Each row is a point. Any point is a mix of the corners, with weights that add up to 1. It lies inside the corners' shape when no weight is negative. Is each point inside? If not, which corners have a negative weight?
In the rows, zero is written as 128.

Corners:
(1): [122  74]
(2): [148 190]
(3): [109 122]
Points:
[145 183] => inside
[133 128] => inside
[124  89] => inside
[134 163] => inside
[112  60] => outside (2)

Corners:
(1): [178 132 115  66]
(2): [107 100 176  71]
(3): [129 118 111 195]
(4): [ 86  62 120  67]
(5): [121 165 125 157]
Points:
[105  96 145  83] => inside
[111  97 141  68] => outside (3)
[ 81 114 175  87] => outside (1, 3)
[155 165 131  93] => outside (3, 4)
[143 148 126 161] => outside (4)
[147 131 130 125] => outside (4)

Corners:
(1): [139 104 142 151 124 162  97 164]
(2): [126 186 162 126  42  72 227  81]
(3): [143 120 110 171 158 154 173 127]
(4): [157  75 135 150 156 117 147 157]
(5): [164 109 110  76 107 141 100  18]
(6): [133 150 162 107 204 120 109 155]
(7): [153 199 121  79 110  61 133 153]
(8): [ 87 115 107 107 182 149 109 151]
(9): [130 104 129 185 142 102 122 112]
Points:
[137 138 133 124 155 108 142 119] => outside (1)
[156  87 137 193 185 116 106 172] => outside (2, 5, 8)
[149 129 136 129 131 119 137 118] => outside (8)
[150 141 121 125  84 123 153  52] => outside (4, 6, 8)

Corners:
(1): [190 128 168  91 187  97  83  54  95 192 144 122]
(2): [ 81  68 123 117  83 131 108 101 173 110  93 161]
(3): [175  83  59 148  31 114 100 131 154  91 135 120]
(4): [127  75  92 159  85 127  92 199 143  80  94  73]
(5): [154 180 132 111 178 151 205 182 157 137 173 217]
(6): [121 137 142  92 182  49 107  70 137 113 161 149]
(7): [161 180  92 143  96 153 101 138 191 127 122  89]
(8): [186 197 155 122  97 152 135 142 109  84 117 119]
(9): [ 89 188 170 107 166 134 115 155  81 161 201 176]
(10): [107  94  37 142 106 158  92 132 112  78  76 124]
(11): [ 82 185 127 119 141  83 169 172 102 158 113 172]
(12): [112  96  63 137  59 157 159 137 126  81 109  44]
(13): [152 124 182 183 193  77  98  12  81 164 166 129]
Points:
[141 139 114 129 123 138 120 115 116 132 122 136] => outside (4, 6)
[127 128 104 134 101 129 132 148 125 106 116 106] => inside
[154 141 134 135 124 110 131 104 139 122 132 117] => outside (9, 10)
[140 114 111 131  98 120  81  96 135 107 129  93] => outside (5, 11)
[144 155 122 124 144 138 155 154 149 127 147 163] => inside
[131 134 119 137 118 127 112 124 139 123 131 120] => inside
[130 114 105 140 106 116 113 149 131 109 119 116] => inside

Corners:
(1): [112  88 102 156 114 120 165  49 125 123 142 167  75 154 158 132  70 126]
(2): [ 98  59 131  99 138 162 154  82  96 164 127 107 101 111 112 144 159 144]
(3): [ 39 150 144 128 191 114 117 193 167 109 144  98 114 105 105 131 114 108]
(4): [132 135  80 188  77 187  77 155 109 115 116 108 187 173 150  83 166 154]
(5): [ 70 129  80  45 203 159 142 219 156  51 154 132 137 191 169 107 112 144]
(6): [154 178 185 171  49 229 122 133 140  82 145 148 176 133 166 139 174 104]
(7): [154 151  98 175 141 239 117 135  99 149 152 129 190 135 140 139 107 108]
(8): [131  78 149  93 126 140  96  49  61 143 187  72  40 126 149 103 102 132]
(9): [155 148  80 162  76 142 121 129 135 103 200 110 220 123 109 134 153 104]
(10): [130 114  90 159  61 168 155 185 137  98 154 173 110 119 111  85 175 114]
(11): [ 78 131 113  89 123 101 109  45  60 123 152 180 104  98 147 120 130 151]
(12): [ 87 115 140  94 131 119 129  61  54 180 188 136  64 148  81 169 144  99]
(13): [133 106 188 112 113 160 167  54  78 107 138 162 116 173  90 106  94 180]
(14): [158 107 159 115 184 126 103 156  90 101 113 148  74 114 159 134 149 158]
(15): [109 125 119  91 157 112 148 100 156 152 161 170  57 116 139  86 152 207]
(16): [145 169 155 152  80 171 189 158  71 149 131 100 165 174 151 152 102 131]
(17): [119 165 113  67 145 119 124 179 177  74  99  97  98 141 128 163  95 161]
(18): [158 143 142 135  73 191 113 189 182 148 123 175 175 139 151 144 150  80]
(19): [115 169 129  71 225 115 115 208 150  75  64  99 129 152 130  93 152  70]
Points:
[120 119 122 119 132 141 139 118 103 125 144 133 119 142 124 122 118 139] => outside (6)
[102 123 100 105 201 136 128 166 171 100 112 133 125 159 130 126 113 124] => outside (6, 8, 10, 11, 16)
[125 130 131 122 128 164 133 138 125 122 127 140 122 141 141 119 127 143] => outside (9, 12)
[122 124 129 129 109 154 130 112 109 129 158 138 122 134 126 134 133 137] => outside (19)
[105 151 142 123 110 159 155 129 143 115 151 150 138 131 120 147 122 128] => outside (4, 8, 14, 19)

Corners:
(1): [115 108  97 134 131  79 170  90 128 114 177 100 155 139  74  95 127 173
 135 109]
(2): [141  76 104 153 128  84  88  91 163 139 133  84 150 196 160 126 110 177
 179  97]
(3): [162 161 157 111 116 152 184 110 111 102 100 177  77  98 136 164 116  62
 157 154]
(4): [112 110  93 136 110 158  76 144 107  99 113  91 139 148 138 160 205 192
 131 157]
(5): [141 155  87 137  31 149 130 131 156 122  99 122 164 131 150 137 149 106
 107  90]
(6): [131 180  90 125 147 122 154 174  92 133  38 165 134 122 124 147  51  73
 134 119]
(7): [ 84  86  94 108  35 122  71 124 143 103 111 127 190 117  84 163 143 107
 174 142]
(8): [181 168 133 157 108 138 141 183 107 176  97 155 115 127 101 191  61  84
  95 167]
(9): [135 131 108  68  85 164 110 161 165 131  64  86 113 142 100 132 137 104
  90 139]
(10): [111  98  62 132  96 126 175 114  76 179 186  68  57 162  75 102  73 183
 166  79]
(11): [110 101  89 220 154 153 174  95 128 186  74 126  85 156  56  96  64 157
 165 108]
(12): [ 88 126 108 160 107 126 146  47 100 159 158  79 143 187 109 119 100 141
 157 153]
(13): [ 95 159  87 112  87  67  68  98 184 163 117 143 140 136 113 149 220 164
 167 101]
(14): [ 64 138 156 149 122 107 164 139 169 181 163  86 142 137 147 132 103 161
 180 136]
(15): [117 137 139 108  78 216  27 142 129  98 131 173 123 115 112 147 117  98
  68 139]
(16): [100 128 110 170 173 201 157  92  98 179 127  84 128 127  71 207  72 148
 106  46]
(17): [141 139 102 148 133  97 161 119  88 228  73 131 115  37 134 129 100  59
 112 119]
(18): [111  82 152 104  97 137 148 138 113 158  77 190  96 149 142 180 146 109
  76 117]
(19): [133 178 183 143  85 121 145 132  86 131  27 158 104  66 100 160  49 101
  99 130]
(20): [ 70 124  78 127  66 103  56 140 179  87 122 104 100 120 117 172 161 105
  92 154]
(21): [115 104  48  91  61 147  95 119 186 130 116 134 152 147 144 162 126 186
 116 170]
Points:
[122 127  97 131 104 131 124 129 133 146 115 124 127 139 113 149 116 131
 130 130] => outside (19)
[127 139 123 138 110 145 140 126 116 161  95 129 128 125 117 151  95 122
 130 117] => outside (1, 20)
[134 150 125 129  76 155 196 149  94 156  80 169 126 109  92 113  14  69
  85 149] => outside (2, 3, 4, 13, 16, 20)
[ 95  84  99 132 136 133 123 108 124 136 131 103 121 151 110 137 115 150
 143 123] => outside (5, 8, 13, 19)
[131 131 119 128  82 151 143 137 111 132 100 140 128 123 113 130 101 106
 119 149] => outside (2, 13, 16, 20)
[123 132 116 140 113 146 131 121 125 140 109 130 117 129 112 150 110 122
 131 125] => inside

Corners:
(1): [156  34 178 123 103 141  85 127 134 168 140 152 114 232 154 170  85 100
  70 100]
(2): [ 91  86  90 108  49  85 143 128 205 146 187 104 175 183 121 113 110 134
 149 157]
(3): [ 99  78 119  81  73  75  98 136 114 101 144  80 158 135 145 183 105 157
 146 140]
(4): [ 94 148 106 126  94  62 170 137 117  71 146 131 167 122  64 105 206 177
 118 140]
(5): [183 131 118 131 156 171 102 138 167 176  78 154 147 154 182  51 149 123
 118 112]
(6): [130 137 155 118 179 125 142  77 135 123 137 171 197 138 197  49 121  93
  97 117]
(7): [169 145 122 165 177 178 167 120 142  97 131 134 178 170 195 109 151 166
 108 135]
(8): [125  41 220  34  94 195  96 112  68 187 158 202 122 224 116 129  69 146
 169 158]
(9): [162 107 138 124 163 140  47  58 123 206 142 172  88 166 152 137  74 145
 106 128]
(10): [ 76 127 128 196 111 109 149 112 142 124  93 175 182 120 155  73 182 162
 117 144]
(11): [205 137 173 161 165 139 157  71 160 128  73 154 153 116 164 102 107 123
 139  84]
(12): [ 77  99  61 163 114  92 150 160 110  90 164 117 142 131 108 116 102  89
 193 148]
(13): [115 194 178 165 155 125 131 135 137 102 113  99 170 149 148  92 168 148
 113 156]
(14): [ 90 143  68 139 126  54 137 202 141  97 135 107 218 158 110 105 108 188
 160 103]
(15): [134  90 140 183 188 131 157 109 166 137  78 110 106 154 153  41 102 163
  72 132]
(16): [152 138 151 120 193 154 180  93 175 188  87 158 142 138 173 128 112 121
  82 127]
(17): [137 114  92 179 121  45 163 149 100 137 103  80 223 141 119  90 158 146
 151 158]
(18): [157 122 141 171 196  98 122 147 175 102 125 163 183 103 137  94 142 142
 105 172]
(19): [ 89 112  95 170 145 118 105 130 125  97 133  59 244 118 101 133 165 134
 137 131]
(20): [172  98 168 137  78 183 109 103 108 191 129 148 121 138 172 117  37 129
  62  98]
(21): [159  54 207 109 154 158 102 119 125 211 172 161 114 163 171 128 116 157
 103  84]
Points:
[105  96 149 129 111 103 132 125 135 123 143 134 157 151 129 125 115 133
 118 125] => outside (5, 7, 9, 17)
[130 101 140 147 143 123 147 117 147 126 112 123 151 147 137 111 149 133
 124 144] => outside (6, 9, 14, 20)
[162 112 173 142 146 160 111 109 145 145 131 160 157 166 160  85 124 156
  98 110] => outside (3, 12, 16, 17)
[133 118 119 142 135 103 131 125 138 130 146 115 168 142 140 128 124 139
 119 124] => outside (5, 8, 10, 15)
[172 101 175 130 169 174 115  96 154 154 134 159 123 167 162 110 103 114
  88 126] => outside (3, 10, 14, 17)
[143  91 133 128 125 122 133 130 143 155 128 148 140 156 139 124 106 145
 120 130] => outside (6, 13, 19)
[130 117 131 142 141 116 134 125 140 129 123 129 167 150 142 104 135 140
 132 134] => outside (20)

Corners:
(1): [136  89 107 115 163 120 151  79 153 145 158 116  37 123 204 146 134 144
 125 147]
(2): [113 158 150  84 226 110  39 190  95 218  99 136 110 102  64 189 172 105
  57 162]
(3): [114  60 172 132 127  72 161  97 136  99 141 155 113 157  94 118 185  48
  88  88]
(4): [145 137 145 130 150 128 106 112 142  52 183 131  82 132 133 101 112 142
 137 120]
(5): [127 100  86  88 150  91 174 143 178 129 170 114  57 132 119 173 148 128
 162 106]
(6): [128 156 135 118 120  98 145  77 143 106 130 158 172 167  82 136 139  54
  55 116]
(7): [126 149 144 128 190  93  70 166  74 216 164 143 102 192  81 129 144  97
  75 128]
(8): [135 180 142  65 214 141  88 142  10 216  98 134 131 100   7 139 174  81
  98 120]
(9): [128  76 106 144 114 153 169 124 197 121 115 146  89 143 149 144 161  96
  96  91]
(10): [119  82 171  78 125 117 188 119 180 125 180 114  89 153 137 103 132 156
 122  71]
(11): [ 88 101 112 156 148 107 139 137 156  98 125 100 106 126 118 114  94 126
 105 154]
(12): [156 140 163 128 244 143  75  99  65 200 142 104 133 127  13 155 114 108
  81 114]
(13): [113 124 118 135 101 106 141 139 198  96  99 111  99 117 145 186 139 185
 186 140]
(14): [172 170 166 142 147  82 145 132  63 198 139 154  93  92  48 142 103 126
  88 132]
(15): [ 98  63 118 115  89 129 125 101 158  64 233 140 108 138 161 127 100 154
 130 118]
(16): [137 148 134 137 148 111 172 152 106 100 146 125 109  98 156 173 111 165
 137 119]
(17): [170 124  66 149 108  50 151 119 148 110 167 101 120 106 181 126  47  97
 149  91]
(18): [147  79  93  94 116  89 154 145 192  70 147 127 163 146 143 114 129 134
 130 153]
(19): [119 132 128 126 127 104 178  83 185 105 215 155 115 107 159 104 122 193
 167  77]
(20): [118 198 206 159 180 162  80 181  70 214 158 159 128 150  76 148 130  67
 110 192]
(21): [ 91 162 186  76 203 154  88 133 101 180  98 232  91 147  57 161 135 130
 122 141]
Points:
[128 143 129 120 171 120 112 138 107 170 155 140 113 132 101 147 121 110
 106 138] => outside (3, 4, 10, 13)
[119 144 119 121 141 100 107 146 121 159 150 154 134 149  91 139 127 105
 102 134] => outside (1, 3, 4, 10, 12, 16)
[127 121 127 128 150 103 124 117 132 131 127 147  93 131 107 158 130 111
 101 123] => outside (8, 10, 18, 19, 20)
[128 126 136 124 143 112 137 124 133 125 152 139 116 134 103 134 122 125
 122 117] => outside (1, 2)
[130 121 128 123 146 108 139 125 140 126 152 124 107 130 117 138 127 122
 117 118] => outside (21)
[127 122 139 115 150 107 134 124 136 140 157 134 109 141 113 130 129 122
 110 113] => inside
[128 130 136 122 160 107 129 132 123 145 138 133 106 131 102 137 133 110
 110 125] => outside (15)
[125 131 132 122 156 112 119 133 125 136 145 137 112 129 106 145 132 117
 112 132] => outside (10)

Corners:
(1): [210 115 132 164 158 162 119 115 164 161 195  98 116 153 116 181  60 112
 161  93]
(2): [148 107 147 204 201 144 151 166 190 133 151 110 148 130 169 161  94  91
 207  79]
(3): [147 128 138 121 126 120 158 129  79 157  50 120  49 129 174  83 121 125
 142 109]
(4): [129  76 145 155 111 126 172 176  77  81  73 132 122 113 124 127  97  95
 118  82]
(5): [159 131 144 172 181 133 173 143 138 118 119 100  50 118 153 136 134 122
 131  34]
(6): [ 90 145 172 160 114 154 171 138 110 110  98  84 119 101 100  90 101 103
 146  86]
(7): [109  87 111 117 173 115  80  98 161 150 173 113 190 111  92 127 139 125
 112 141]
(8): [ 69  63 141  88 121 174  73 120 126 188 162 120 161 140 118 132 119 163
  85 140]
(9): [ 15   7 175  83  31 103 128 115 130 117 104 113 177 190 102 126  94 169
 132 155]
(10): [ 73  69 113 134  88 113 175 135 146 134  99 162 160 126  76  87 168 144
  68 196]
(11): [161  84 143 160 152 170 180 102 145 107 112  88 189 108 197 146 123 159
 145  85]
(12): [121 156 150 159 151 134 196 131 121 120 171 116  86  93 148 157  65 114
 179  83]
(13): [111 153 151 130 134 190 145 104 126 108 148 119 102 124 172 119 158  89
 133 112]
(14): [177 122 161 155 224 153 187 121 126 113 181 118 148 122 136 118  76 103
 101  65]
(15): [206  72 101 165 145 128 141 113 180 163 181 122  97 116 174 110  86 102
 181  55]
(16): [ 64 132 174 169 126 164 163 111  70 130 147 127 109 142 109 116 103 120
 164  83]
(17): [ 97  97 128  66  64 105  95 153 159 180 109 178 174 154 128 119 175 174
 125 130]
(18): [ 63  80  73 119  82  76 126 170 156 141 144 129 201 160 114  94 119 132
  78 151]
(19): [132 102 107 124 136 155 155  98 153 142  99 125 120 140 138 155  89 105
 122  66]
(20): [104  83  88 113 130 153  58 118 196 127 143 142 183 146 138 105 123 173
 139 135]
(21): [ 95 155 167 169 110 103 133 134 133 122 104 161 127 102 147 103 131 110
  93 105]
Points:
[122 121 147 156 152 145 164 121 127 110 130 112 119 120 152 119 105 106
 139  80] => outside (1, 8, 10, 17)
[109 100 133 150 128 140 136 124 145 134 155 119 128 130 117 131 100 112
 140 104] => outside (3, 11, 14, 17)
[ 87  86 133 128 104 123 127 137 146 137 137 133 158 136 138 122 135 145
 134 121] => outside (1, 3, 6, 14, 19)
[109 101 141 135 127 135 137 132 132 135 137 121 136 130 130 119 116 131
 128 110] => outside (19)
[135 110 123 138 147 139 138 121 158 143 141 125 140 123 136 126 119 123
 122 108] => outside (4, 9, 16)
[119  87 132 127 131 134 118 126 142 140 136 125 143 140 137 129 117 132
 125 105] => outside (6, 10, 12)
